Each row of a before or after table is a point. The points were changed in one or more steps. Then noise was added and the rows were shuffled. The steps act on how far a point lies along the listed directions, d1 being the first. Write out the steps. A step turns or swaps two directions, mirrors them in a line or flattens them onto one, adds a multiple of one to another, or multiplies one. Angles are multiples of 10 degrees, from the lower direction toward the higher: turns from -170 to 170, lines from 10 to 170 but not 90. Use the fewest steps. Two steps may share a direction if one is a turn and the other turns, adds or multiplies; they go together, in the order done. Otherwise the lowest direction goes first.

Directions:
(1): [  8 -36 -57]
(2): [ 60  30 -10]
(3): [ 31 -49  35]
Before:
[[ 26  -2  -6]
 [ -6  10 -11]
 [-17   0  21]
 [ 20  -7  24]
 [  0  21 -20]
 [ 17  24 -16]
 [ 55 -28  -8]
 [  6  47  32]
 [ 38  38  16]
 [ 38  13  43]
 [-23   6  40]
 [ 27  28  -6]]
After (12 x 3):
[[ 15   8  57]
 [ 27   2   4]
 [-16  36  40]
 [ 17  39  37]
 [ 18  32  13]
 [ 60 -11   8]
 [ 13  31  -4]
 [ -2  12  -8]
 [-35 -12  29]
 [ 14  -6  29]
 [  4  27 -14]
 [-23  -9  13]]
Steps: turn d1 and d2 by 30 degrees

Directions:
(1): [-34   5 -21  60  -7   0 -49 -13]
(2): [ 18   4  -8  45 -38 -25  56 -14]
(3): [ -8  42  50 -16 -34  -3 -15 -42]
(4): [ 36  32 -48 -17  22 -31 -15 -35]
(5): [-36  -4 -48 -37 -48  19   8  -6]
(6): [ 19 -31   7 -12 -39 -52 -37  26]
Before, 10 rows:
[[ -7  12 -22 -35  -3 -14 -18  -2]
 [ 13   5 -23  -9 -10 -10  19  -2]
 [ 38  28  28 -47  14  -6 -14 -17]
 [-23 -15  -9   7  14  20  -8  12]
 [ -8  15  28 -10  10  19  15   4]
 [ 17  30  15 -15  -5 -22  -2 -34]
 [  5  27  10   5 -27   2  37 -36]
 [ 27  53  17  11  27  -6 -18 -35]
 [ 42  -1  -2 -17  -6 -37 -15  -2]
 [-17  16 -35  -3  14  27  15 -30]]
After:
[[-21   3   7 -36 -17   3   6  10]
 [ 44  28  59  -5   9  -5  31  -3]
 [ -2   0  -4  22 -38   1  44 -16]
 [  0   8  36  -6 -28  -4  35  -7]
 [-13 -15 -17  -7 -21   9  25  19]
 [-19   0  48 -23 -44  29   4   1]
 [ -3   5 -12  -7  23   0 -23  -5]
 [ 10 -17  23 -14 -23   6  22  20]
 [-26  18   3  11  -8  10  -6  -3]
 [ -4   0  -8 -22   6  15  23  -5]]
Steps: add -1 times d1 to d5; turn d1 and d4 by 110 degrees; turn d2 and d3 by -30 degrees; multiply d6 by 0.4

Directions:
(1): [ 40  -8 -51 -18 -33  47 -23  44  22  13  -4 -16]
(2): [ 31  -5  19  23 -60  -3 -44 -27 -48  -5  -1  30]
(3): [ 29  -2 -55  40  17 -15  47   9 -31 -10 -29  34]
(4): [  7 -39 -43  12  23 -47 -42 -16   0 -14  40 -33]
(5): [ 31 -60  32  -5  56  36 -15  -5 -16  12 -27   5]
(6): [ 18  18 -21 -16  13  30  21 -58  -6  46  52  16]
Before:
[[ -7  27  -4 -10   5  -6  16 -41   9  27  44   3]
 [-42  24  60 -14  19 -23  -6 -29   8  -8   7 -13]
 [-27  20  -8  15  -3 -41   5  28   4 -28  -5 -11]
 [  3  27   4 -10  -2  28  22 -35  -1  22  19  16]
 [ -9  16  18   9 -15  -2   3  31 -12 -17 -34   8]
 [  5  -2 -35   5  24 -15   6  16  -7 -12  -8 -18]
 [-30  10  26 -30  11  11 -10  -4  31  -8  20 -19]
 [-32  13 -12   9  -6 -30   2   2  18  -3  29 -21]
 [-31  34  38  -8 -22 -30  -1 -18  -2 -15  28 -11]
 [  2   3 -18  -5   0 -16 -15 -15  -2  10  35 -10]
 [ -7  -5  11   6  10  -3  30  32  -6 -22 -17  13]]
After (11 x 12):
[[-38  43  45  -4  30  -8  48 -13   5  -6 -23  11]
 [ -4   6  23 -16 -10   6 -19  -6  -1  13  14  -5]
 [-10  26  50   6 -15  -9  20 -21 -29 -10  -4  22]
 [-14  16  13 -10  22  -3  24 -16  14  17  11   2]
 [-31   6   6  -5  39 -21  10  14  18 -11   5 -20]
 [-22  -3 -21 -27  48  -7   1  20  29  -2  12 -49]
 [ 12   0 -10  21  -6 -12  -4   7 -30 -13 -15  14]
 [-12 -13 -20   1  38 -19  33  24   8 -20   9  -7]
 [-37  30  13 -30  44  30  59  25  46  -2 -14  -2]
 [-42   7  19 -11  30   1  24  10  34  10  11 -24]
 [ 12  12 -10  11   5   5  20 -18 -12   1  -1  17]]
Steps: flatten d1 and d5 onto the line at 10 degrees; multiply d2 by 3; turn d3 and d4 by 80 degrees; multiply d6 by 0.4

Directions:
(1): [ 33   2  -1  -8  -1 -15  35   5 -60 -26  -4  -2  -7   6  10 -18   1   9
  23   3 -18  10  -9  23]
(2): [ -5 -16  -4   0 -45   4   4 -20  20 -14  14  -8 -10  11 -33 -45 -22   6
  21  -8  -9   4 -24 -21]
(3): [-33 -33 -27   8   3  -8 -17  -3 -35  26 -27  12 -33  -9  -2 -15 -12  -8
  -3   2 -19  10  27 -12]
(4): [ 33  32  -8  29  -9   1 -28 -32   1   3   8  -6 -41  24   6   5 -15 -26
  -4   9  -6 -17   9  20]
(5): [-12 -12 -35  -8   5  -2 -18  22  16 -14  14 -28 -31  -8  26  -5  24  -7
   0 -20   9  22 -33  28]
(6): [ 35 -37 -28  -6  19  -3  19  -4  -1  28  10 -26  -1  -4 -20   4   9  -6
 -17  31   7 -28 -21 -16]
Before:
[[ 13   1 -13  -7   4  -9   7  -5 -25  -4   2  -7 -23  -7   7  -7  -1  -7
   10   7  -8  -1   2   8]
 [ 20  -2  37  -5   6   7  22   4  -1  12   2   9  52  -7 -34  21  -2   7
   -9  15  20 -24   6 -29]
 [ 12 -15 -11 -10  11   8  -9  12  24  17  15 -19  12  -3  -1   9  15   1
  -14   9  18  -6 -12 -18]
 [ -6 -16 -13  -7  -5  -3   3  13 -26  -4  -5 -12   3 -13  11 -11   4   3
    9 -13  -5  21  -9  10]
 [ -2 -13 -11   8 -15  -7  -6  -9 -17  -2 -18   9 -21   2  13  -9  -7  -4
   14  -9  -8   8   2   0]
 [ -6  16  38 -10  12  -1   1   5 -16  17 -19  16  26   1   4  12  -3   8
   -1  11   8  -5  19  -4]
 [  8   3  -9  -9  27   5  -9  11  43  17  13 -15  14  -6   6  36  13 -16
  -26  13  23 -25 -18  -6]
 [-17 -13  -5  -2  -9   9  -3  -7  -7   1  -7  -8 -25  -6   3 -17  -4  -9
    7  -9  -5  16   3   2]
 [ 14  37  37   1 -10  13  14   0   6 -18 -11  12  35   5  -9  14   1  17
   -4   0   8  -5  13  -8]]
After (9 x 24):
[[-30  39  10   2  43   0 -39  24  14  13 -17  21   7 -12  48  60  14 -20
  -27  -8  14   0  31  21]
 [  3 -10  -1  -4 -26  12   8 -17   7 -11   9 -19 -21   3 -12 -30  -9  -5
   15  -7  -3   8 -18  -2]
 [ -6   9  39   7   9   6  -3   1  -9  20 -16  27  38  -8 -20  28  -9  -1
  -13   7  14 -16  36 -25]
 [ 11  11  18  -4   7   3  22   9 -33  -4 -27  13  23  -5  -3  11   5  17
   -7   8  -1   0  22  -8]
 [ -9  18   6   7   2  11 -39   2  22  12   3   4  -1   5  15  15   1  -7
  -11  -6  10   5  19  -7]
 [ 12 -23 -12  -2 -19  -3  11  -8   2  -7  -2  -7  -7   2  -1 -14  -1   2
   15  -5   1   1 -23  -7]
 [ 28  -2 -15  10  -7   1  -7 -13  -9  10   7 -21  -9   3  -1  -1  -6 -14
   -3   7  -1  -7  -8   7]
 [  6 -12 -17 -14  13  -3   5   3   4   8   9 -15  -8 -17   0   4  10  -6
   -3  10   7  -9  -7  -4]
 [  8  23  36 -11  47  -8   6  19 -43  28 -30  20  30  -5  28  42  13   3
  -14  22  11  -8  34  14]]
Steps: turn d1 and d6 by 80 degrees; multiply d2 by 3; multiply d3 by 0; mirror d4 and d5 in the line at 70 degrees
